Rows are points. Each copy is the shape, with its points in the same order, turned, moved and blurred by noise. Is it also mirrored, or only turned?
(in the rows, 128 means zero)

Shape:
[[104 110]
 [ 81  93]
 [166 125]
 [132  63]
 [102 137]]
Copy 1, 5 rows:
[[119 159]
 [105 182]
 [167 126]
 [163 194]
 [104 139]]
Copy 1 is: mirrored
Copy 2 (5 x 2):
[[ 90 124]
 [ 65 126]
 [154  90]
 [ 87  70]
 [103 147]]
Copy 2 is: only turned

Shape, 6 rows:
[[116 166  91]
 [ 79 181 185]
 [172 164 153]
 [196 111 130]
 [123 107 112]
 [155 140 136]]
Copy 1, 6 rows:
[[143 116  77]
 [ 60 174 101]
 [148 159 147]
 [168 109 179]
 [121  80 128]
 [139 122 143]]
Copy 1 is: only turned
Copy 2, 6 rows:
[[167 120  85]
 [ 66 134  67]
 [129 175 135]
 [154 148 186]
 [144  91 138]
 [136 142 138]]
Copy 2 is: only turned
Copy 3 (6 x 3):
[[143 171 145]
 [170 199  48]
 [197 121 104]
 [163  74 120]
 [111 128 116]
 [161 123 111]]
Copy 3 is: mirrored

Shape (8 x 4):
[[161 154 101  76]
 [104 109 148 166]
 [122 132  75 115]
 [ 91 154 171 188]
 [161 128  97  63]
 [ 77 143 144 174]
 [100 130 128  78]
 [155 122 118 131]]
Copy 1, 8 rows:
[[190  73 141  86]
 [ 98 135 125 126]
 [138  53 121  98]
 [ 81 174 128  84]
 [202  58 150 114]
 [ 71 137 126  93]
 [138  85 182 106]
 [155 104 114 119]]
Copy 1 is: only turned
Copy 2, 8 rows:
[[184 137 145  84]
 [ 77 144 134 154]
 [131 155 121  78]
 [ 54 126 183 146]
 [189 151 126 100]
 [ 56 150 167 131]
 [151 188 161 122]
 [133 126 118 125]]
Copy 2 is: mirrored
Copy 3:
[[127 185 129  93]
 [103  91  98 157]
 [ 90 166  78 106]
 [ 97 103 114 216]
 [127 173 123  62]
 [ 76 108 104 186]
 [ 80 137 143 103]
 [136 138  94 115]]
Copy 3 is: only turned
Copy 4:
[[120 113 122  47]
 [144 140 138 169]
 [100  85 137 105]
 [149 173 185 165]
 [114 104  96  53]
 [124 153 176 169]
 [ 86 148 110 100]
 [154 113 125 106]]
Copy 4 is: mirrored

Shape (10 x 6):
[[123 229  94 146 108 159]
 [144 152 200 115 107  48]
 [122 101 117 144 153 152]
 [ 74  94 104 112 123 156]
 [ 45 114  97 178 209 122]
 [141 105 139 111 109 156]
 [136 129 109 163 143 142]
 [134 138 121 123 137 169]
 [ 75 130 143 111 150 167]
 [129 139  78  95 145 141]]
Copy 1, 10 rows:
[[ 72 211 101 121 126 187]
 [111 140 185 115 132  55]
 [149 103  98 122 146 167]
 [ 96  75  87  99 154 174]
 [158 114 111 117 241 198]
 [121  97 105 112  97 146]
 [146 132 102 142 137 170]
 [133 130  95 103 112 171]
 [117 107 124  65 148 181]
 [117 139  53  96 139 145]]
Copy 1 is: only turned
Copy 2:
[[119 221  88 123 140  84]
 [ 53  98 188  90 142 104]
 [161 127 136 186 129 135]
 [125 137 102 191 142 184]
 [149 167 164 248 193 135]
 [128 114 112 143 100 156]
 [151 144 126 172 126 104]
 [161 152 111 136 126 140]
 [140 163 147 159 151 181]
 [151 128  80 144 164 133]]
Copy 2 is: only turned
Copy 3:
[[164 170 122 233 116 113]
 [102 147 181 113  94  14]
 [145 123 118 110 162 135]
 [ 89 120  95 134 160 148]
 [137 178  65 106 233 113]
 [119 102 152 122 123 134]
 [170 128 113 131 147 118]
 [145 137 145 149 135 143]
 [ 91 151 142 146 180 139]
 [125 167 109 134 107 149]]
Copy 3 is: only turned
Copy 4, 10 rows:
[[110 180 119 192 170 194]
 [168 204 119 129 118  44]
 [105  90 160 136 110 135]
 [ 70  80 122 131 118 126]
 [ 87  53 180 214 118  99]
 [120 129 124  96 110 131]
 [140 111 151 155 113 155]
 [110 132 152 127 142 160]
 [ 60 118 160 133 131 120]
 [123 102 120 132 178 150]]
Copy 4 is: only turned

Shape, 13 rows:
[[ 51  97  82 152 160 109 117 141]
 [131 195 149  64 132 128 164 130]
 [ 88  76 132  87 152  80 122 170]
 [172 168  84 156 165 128 115  93]
 [134 128 105 136 112 100 120 130]
 [131 118 149 142 135  88 159 140]
 [114  84 171 134 135  91  70 101]
 [128 162  85 122 134 108  83 152]
 [142 132  89 167  93  83 108 148]
 [143 146 150 132 143 143  69 136]
 [171 151 155  89 125 187 141 120]
 [189 132 136 134  84 118  47 162]
 [149  56 172 125 134 165  72  66]]
Copy 1:
[[ 52 139 117 212 124 116 125 125]
 [119 160 131  77 109 189 115 127]
 [ 58 134 148 157 175 112  79 153]
 [136 142  44 130 140 152 174  93]
 [112 171  95 141 138 112 125 121]
 [121 151 163 136 170 123 144 122]
 [ 84 122 117 126 154  61  98  61]
 [ 88 191  59 152 134 142 104 111]
 [119 206  84 155 159  87 140 112]
 [130 145  92 136 145 135  92  68]
 [180 119 106  90 118 164  80 113]
 [155 199  60 118 181  92  72  74]
 [151  60  83 120 137  60  76  75]]
Copy 1 is: only turned
Copy 2, 13 rows:
[[ 48  99 132 192 130 152  85 125]
 [167 168  96 123 161 116 135 174]
 [ 69 111 129 123 114  95  57 153]
 [188  94 115 189 146 150 116  87]
 [138 126 137 166  91 133 100 123]
 [116 119 122 155 104  79 128 121]
 [105 148 158 126 112 100  65  61]
 [154 121 155 178 137 156  74 146]
 [144 118 165 197  70 136 101 126]
 [157 128 181 132 156 131  98 100]
 [178 127 126  81 148 142 157 122]
 [193 126 218 127  87 130  81 114]
 [121 122 149  71 117 141  95  20]]
Copy 2 is: only turned
